Each row of a before or after table is a point. The points were changed in one or more steps. Then noise was added and the rows were shuffled. The steps act on how far a point lies along the listed directions, d1 being the first. What was done? A step turns or swaps two directions, mirrors them in a line or flattens them onto one, adds a multiple of one to another, or multiplies one. Angles are multiples of 10 degrees, from the lower direction toward the higher: turns from -170 to 170, lines from 10 to 170 but not 90. Use the fewest steps. Two steps may share a direction if one is a turn and the other turns, adds or multiplies; they go together, in the order done. Otherwise the lowest direction goes first.

Directions:
(1): 44, -17, 53
(2): 46, -26, -47
(3): 30, 64, -5
Before:
34, 14, -32
56, -1, -9
-30, -46, -3
-26, -67, -8
40, 8, 90
17, -6, -20
37, -26, -44
-116, -44, 104
-22, -37, -8
67, -14, 20
25, -10, -34
26, -48, -36
-35, 22, 42
32, -21, -23
After (14 x 3):
20, 11, 70
32, -20, -25
37, -26, -49
-23, -64, -4
-19, -41, -7
33, 17, -31
16, -9, -15
-34, 21, 38
34, -47, -31
25, -13, -35
-122, -44, 99
51, 3, -19
-25, -50, 1
59, -9, 6
Steps: multiply d1 by 0.7

Directions:
(1): -38, 47, 40, 81, 23, 5, -27, -15
(2): 15, -4, -50, 10, 12, 94, -36, -12
(3): -5, -13, 59, -15, 21, 43, 6, 84
(4): -88, -32, -30, 3, -48, -3, -24, 27
(5): -16, 29, -35, 29, -6, 22, 97, 17
(6): -43, 54, 28, -71, -7, 31, 8, -41
Before:
64, -16, -60, -9, -4, -3, -5, -37
-9, 41, 1, -25, -23, 28, -21, -9
-27, 16, -9, -52, 31, 71, -19, -14
-50, 54, -5, -74, -21, 15, 11, -52
54, -41, -24, -1, -12, -55, 60, 56
23, 30, -9, 27, 24, 4, 130, 63
31, 17, 53, -26, 30, 45, -50, 37
34, 20, 21, 45, 33, 12, 43, 30
-13, -12, 27, -75, -13, 80, -31, 7
129, -21, 2, -52, 38, -5, -26, 19
After:
11, -7, 69, -1, 34, 28, 1, 91
-4, 21, 29, -8, -25, 5, 14, 46
-36, 50, -13, -58, -26, 6, 62, 8
-10, 46, 69, -34, 8, 22, 65, 16
79, 14, -69, -80, -5, -15, 86, -13
21, -24, 16, -90, 0, -31, -104, -49
71, -19, -26, 8, 2, -55, 35, 21
-11, -16, -19, -56, -29, -21, -37, -27
77, 4, -41, -17, 22, 2, -44, -71
-39, 18, 52, -34, 27, -16, 43, 36
Steps: mirror d1 and d4 in the line at 40 degrees; turn d2 and d5 by 170 degrees; mirror d3 and d6 in the line at 50 degrees

Directions:
(1): -1, -47, -9, -50, 3, 49, -58, 26, 21, -25, -5, -29, 69, -73
(2): 16, 33, -28, -1, -14, -38, 25, 20, 57, -29, -92, -74, -17, -10
(3): -17, 10, -4, -13, -27, 71, 88, 0, 46, 45, 15, -17, 56, 37
(4): -13, -46, -6, 45, -51, 52, 5, 94, -40, 4, -27, 0, -50, 5
(5): 33, -33, 95, -52, -34, -32, -17, 32, 23, -16, -8, 5, 13, 69
Before:
2, -8, 50, -4, 15, -12, 5, -7, -32, 51, 46, 42, -24, 44
-63, 13, -107, 62, 100, 72, -29, -108, -105, 67, 147, 92, -9, -122
-11, -16, 3, 1, -49, 18, 14, 33, -15, 24, 51, 20, 7, 23
-7, -38, 68, -28, 13, -25, -17, -12, -39, 1, 38, 25, -33, 1
-25, -8, 26, 13, 0, 41, 1, 20, 7, 5, -1, 12, -17, 40
14, 23, 12, -29, -11, -6, 20, -3, 39, 6, 3, -1, 35, 14
2, -16, 5, 1, -14, 33, 40, 37, -3, 18, -32, -13, -1, -30
-9, -17, -41, 4, -29, -2, -8, 24, -12, -49, -24, -8, -25, -45
-9, 25, 16, -39, -70, 30, 79, -3, 81, 20, 8, -25, 60, 60
-8, 3, 4, 24, -2, 14, 43, -2, -69, 30, 38, 87, -78, 48
-13, -65, 48, -16, 3, 32, -5, 13, -48, 6, 74, 72, 21, 37
-3, 68, 27, 1, 46, -66, -2, -103, 15, 20, 51, 26, 18, -4
34, 23, 38, -26, -7, 9, 120, -45, 61, 55, 4, 29, 93, 65
After (13 x 14):
16, 32, -26, -36, 5, -20, 40, -6, 35, -11, -64, -24, -16, 12
3, 84, 27, 2, 18, -75, 45, -78, 39, 25, 6, -8, 4, 30
28, 46, -55, 66, 69, -92, -24, -76, -49, -8, -18, 55, -39, -67
10, -13, 46, -40, -8, -46, 13, 14, 20, -23, -36, -43, -28, 5
0, 20, -44, 10, -30, -31, -19, 32, 5, -19, -10, -30, -13, -30
4, 18, -8, -1, 18, -28, -25, -5, -22, -8, 16, 30, -15, -17
0, -20, -7, 9, 7, 32, -3, 16, -34, 13, -4, 11, -7, -54
-21, 81, -98, 1, -27, 68, 188, -11, 142, 57, -90, -125, 45, 2
-18, 3, 1, 12, 29, 11, -35, 9, 7, -18, -27, -3, -22, -1
13, 2, -21, -10, 1, -58, 6, 35, 30, -63, -88, -51, -30, -12
-27, 23, -61, 47, 14, -48, -72, -38, -51, -26, 36, 35, -45, -67
-12, -35, -6, -22, -52, 42, 24, 20, 0, -15, 25, 29, 24, -4
19, 29, 9, -15, 10, -61, -1, -5, 28, 13, -53, -47, -29, -3
Steps: flatten d1 and d4 onto the line at 50 degrees; multiply d2 by -1; mirror d3 and d5 in the line at 120 degrees
